Every row gives one point. The window is the flat piece filled in between its corners: a triangle in 3 columns, a solid with four corners in 4, and so on. A path goes straight from each point to the next, and from the last back to the first. After which points does the path pass through the window?

Window, 4 rows:
0.1,2.0,4.8,0.9
7.6,-0.8,1.7,3.8
-8.8,-1.5,0.3,-2.8
-0.7,2.5,0.3,-1.4
Path:
(1): 2.4,0.3,1.1,7.3
(2): -0.6,3.4,3.8,3.9
(3): 0.6,0.0,5.1,-2.8
(4): 2.3,1.2,4.4,-0.3
(5): 0.9,3.5,2.8,2.4
(6): 2.8,3.8,1.1,6.0
(7): 8.9,-2.5,4.6,-1.2
(8): 6.8,-1.9,-0.1,-1.8
Through the window after points: 2

Window (8 x 8):
4.4,1.6,-2.8,3.7,11.1,7.1,-3.2,1.0
0.8,0.5,-3.1,-1.5,0.3,-5.7,-1.1,-2.8
-1.0,-1.5,0.4,-3.6,1.6,9.0,-3.1,4.2
1.1,3.7,1.7,-0.7,4.6,-1.5,2.7,0.2
-0.9,2.3,-3.8,-1.8,-1.5,10.7,-0.4,6.6
-3.4,2.2,-3.7,-7.4,2.3,6.6,2.4,2.8
-4.7,1.1,-1.0,2.6,6.7,-3.8,4.2,-2.7
1.7,-2.5,-2.6,-1.0,3.3,-5.1,2.7,1.8
Path:
(1): 1.3,-1.5,-4.2,-3.5,0.5,4.6,4.9,-4.0
(2): -2.9,3.5,-1.8,-3.8,2.9,0.6,-2.7,5.1
(3): -3.7,3.3,-2.5,0.6,6.1,-4.4,-1.2,3.2
(4): 0.7,-0.5,-2.2,1.2,5.3,1.8,7.7,-4.9
(5): 3.3,-3.7,-1.7,1.1,3.0,0.1,4.2,-3.3
(6): -0.5,-0.1,-2.7,-2.1,3.6,-3.6,1.4,3.1
(7): -2.8,2.5,-1.4,0.1,5.4,4.0,-1.7,4.8
(8): 0.3,0.5,-1.5,-0.1,5.9,6.6,2.2,0.7
(9): 0.5,-3.0,0.2,-2.9,2.7,9.6,6.9,0.2
(10): -2.6,4.7,-2.8,-3.1,3.8,1.6,-4.9,5.3
(11): -0.9,1.1,-1.2,-2.2,6.1,-0.4,-1.0,2.2
(12): 1.7,-4.2,0.0,-1.0,2.5,2.5,3.6,-3.2
(13): 1.5,-3.2,-1.2,-2.1,1.5,6.8,4.9,-2.3
(14): -3.3,2.8,-3.2,-5.1,3.4,2.6,-0.1,3.8
(15): -2.1,2.8,-2.8,-1.3,7.6,2.6,-5.5,5.5
(16): 1.7,-0.8,-0.4,-1.3,2.7,6.9,1.5,0.0
Through the window after points: 1, 5, 13, 15

Window (11 x 11):
-4.0,-0.8,-1.7,2.8,0.3,0.9,-3.7,-5.3,3.5,5.5,4.6
3.9,-4.8,9.4,-7.2,1.1,-0.4,-8.3,-7.4,6.1,4.1,-4.2
0.4,4.2,-3.0,1.6,2.3,-2.7,-7.6,-6.2,4.4,3.4,4.4
2.3,0.9,-0.4,-2.0,5.8,-3.5,6.0,0.9,3.0,5.8,-0.6
-3.8,3.1,3.1,-3.6,-2.0,0.4,1.2,-5.2,4.4,-0.2,3.3
2.0,6.1,-1.4,-0.1,-6.2,12.9,-1.8,-6.8,-8.9,0.8,-7.2
0.9,-1.4,3.0,-3.5,-5.3,-5.5,-0.6,-2.2,4.8,2.6,2.0
-0.5,-0.7,3.8,0.6,0.4,-5.4,0.8,-3.0,0.4,-0.8,-1.5
0.3,0.5,2.9,0.9,1.0,-2.3,0.1,3.0,5.2,0.3,3.2
0.6,-1.7,-1.6,0.1,-1.1,-0.5,2.9,-4.5,6.2,-2.1,5.7
-2.7,-5.6,-2.4,-6.8,2.4,-2.9,-3.9,0.3,2.7,-2.5,4.3
Path:
(1): 0.0,-0.6,-6.3,-0.1,-1.9,-2.1,-3.0,-2.6,7.1,-0.6,-2.9
(2): -1.5,2.8,-0.5,-0.8,-1.2,-2.9,-3.2,-4.5,6.9,2.1,-1.4
(3): 1.8,-0.5,1.3,0.2,2.2,-1.7,-3.2,-4.2,-1.4,1.9,6.9
(4): 2.9,0.2,2.4,-0.7,0.7,-0.5,-1.2,-3.5,0.6,2.3,5.3
(5): -1.2,-1.6,-0.1,-2.0,-1.5,-2.8,-2.2,-2.8,5.2,2.5,-1.5
(6): -2.3,-1.8,-4.2,-0.2,0.6,-3.4,-0.2,-0.4,9.5,0.4,-0.3
(7): 1.3,-1.4,6.0,-4.3,2.3,-2.8,-0.3,-5.0,0.9,2.1,6.5
(8): -0.5,-0.5,3.1,-2.4,1.1,-0.4,-2.7,-3.4,1.3,2.3,3.9
Through the window after points: 2, 8

Window:
5.4,1.5,2.4,-1.4,0.0,2.1,6.9,-4.5,-4.2,-2.7,-0.5,-3.5,1.1,3.6
-10.1,0.4,4.7,3.7,2.6,-4.2,-2.8,4.1,-1.0,-8.7,2.4,4.5,6.4,10.1
-2.7,2.3,-0.5,2.7,8.6,-2.4,-5.1,3.3,-3.8,-9.3,0.5,1.9,0.4,5.6
0.2,0.1,-0.5,-1.7,-0.9,-0.6,2.4,0.3,-0.6,9.4,-6.4,-5.8,-2.0,-1.1
-1.1,5.5,3.4,3.7,7.0,1.8,-9.2,-8.6,-1.5,-5.0,-0.2,1.0,7.8,6.4
1.0,2.6,0.7,3.4,0.5,2.3,6.9,5.6,-1.5,6.0,-0.6,4.1,-0.5,-2.1
-7.7,-3.0,-1.1,1.5,6.6,5.8,-3.9,3.2,-2.0,-4.6,0.2,1.0,6.9,4.3
4.3,10.4,-4.1,1.5,-5.5,2.8,3.8,-2.7,-2.2,-2.1,2.0,-6.5,1.2,1.9
6.5,-0.5,1.4,-0.2,-4.6,2.9,-1.9,2.6,-4.1,5.2,1.3,-2.7,-0.1,0.1
2.8,6.8,2.4,-7.3,1.2,5.7,-5.8,-3.9,3.5,-4.1,-0.1,0.2,1.7,1.6
3.6,-5.3,-4.4,2.4,-4.0,-0.9,3.4,1.7,2.4,4.2,-4.2,1.6,0.2,-3.8
-2.9,4.4,-0.1,-3.3,-0.1,6.4,-6.8,-9.4,-2.8,-3.4,3.5,2.9,-3.5,2.5
6.0,4.6,-2.9,-3.9,-0.3,2.2,2.2,-5.4,2.4,4.0,8.9,-4.1,-1.9,0.7
4.5,-2.9,0.4,4.7,-2.3,5.7,2.9,2.2,4.7,7.3,-4.6,-3.6,-5.5,1.7
Path:
(1): 2.4,4.4,-3.8,-0.1,3.3,2.2,-2.3,-1.2,-3.2,-1.9,1.2,0.9,1.4,5.6
(2): 0.4,1.8,-4.8,1.9,0.1,1.2,-0.6,1.7,-1.3,5.1,-2.8,2.1,1.8,4.5
(3): 0.0,-2.8,7.1,1.4,0.7,2.2,1.7,0.4,-0.2,-8.7,-1.7,-3.1,0.3,-4.3
(4): -0.2,0.7,2.4,0.8,1.8,2.5,0.3,1.3,-0.1,-0.8,0.0,-0.4,-0.9,-1.2
(5): 2.2,2.6,-4.4,0.1,0.4,0.2,-1.4,-0.3,-1.5,-0.4,-1.7,1.4,3.5,6.3
(6): 5.5,4.5,-8.3,-1.6,-0.3,-1.4,0.9,-1.1,-1.8,2.9,0.3,3.3,-0.1,9.2
(7): -3.1,-1.1,8.5,3.2,0.6,2.3,-1.0,1.5,0.3,-2.9,0.1,-3.7,0.1,-4.2
(8): -0.7,2.8,3.6,-0.6,0.9,2.0,0.1,-2.9,0.1,-1.3,1.8,-2.2,-1.3,-3.6
(9): 4.1,1.8,-4.3,2.8,1.2,0.5,-0.7,3.2,-2.8,1.6,-2.5,3.2,0.4,8.6
(10): 0.5,2.9,-2.4,0.2,0.4,1.1,2.0,1.5,-2.2,6.5,-3.7,1.9,0.1,3.8
(11): 2.0,-1.0,1.6,0.2,-1.2,1.8,1.0,-0.4,2.0,-0.6,0.0,-3.0,-0.1,-4.2
(12): 2.4,1.6,3.4,2.4,-0.2,3.0,-0.8,0.7,-2.9,-1.9,0.9,-3.1,1.2,-1.4
(13): 3.3,2.5,-5.5,-1.6,-2.1,1.7,-2.2,-4.0,2.1,8.2,-1.6,1.2,0.4,10.5
(14): 5.0,3.0,-5.0,-3.4,2.2,3.8,2.9,0.4,-0.2,3.6,-2.0,2.1,-1.1,8.7
(15): 0.4,0.0,1.7,1.0,-1.9,0.8,0.4,0.8,0.2,-0.3,1.7,-2.9,-0.9,-2.8
(16): -2.0,0.1,6.3,2.1,-3.9,2.6,1.0,-0.8,3.7,-3.2,3.7,-2.4,0.1,-2.7
Through the window after points: 4, 10, 12
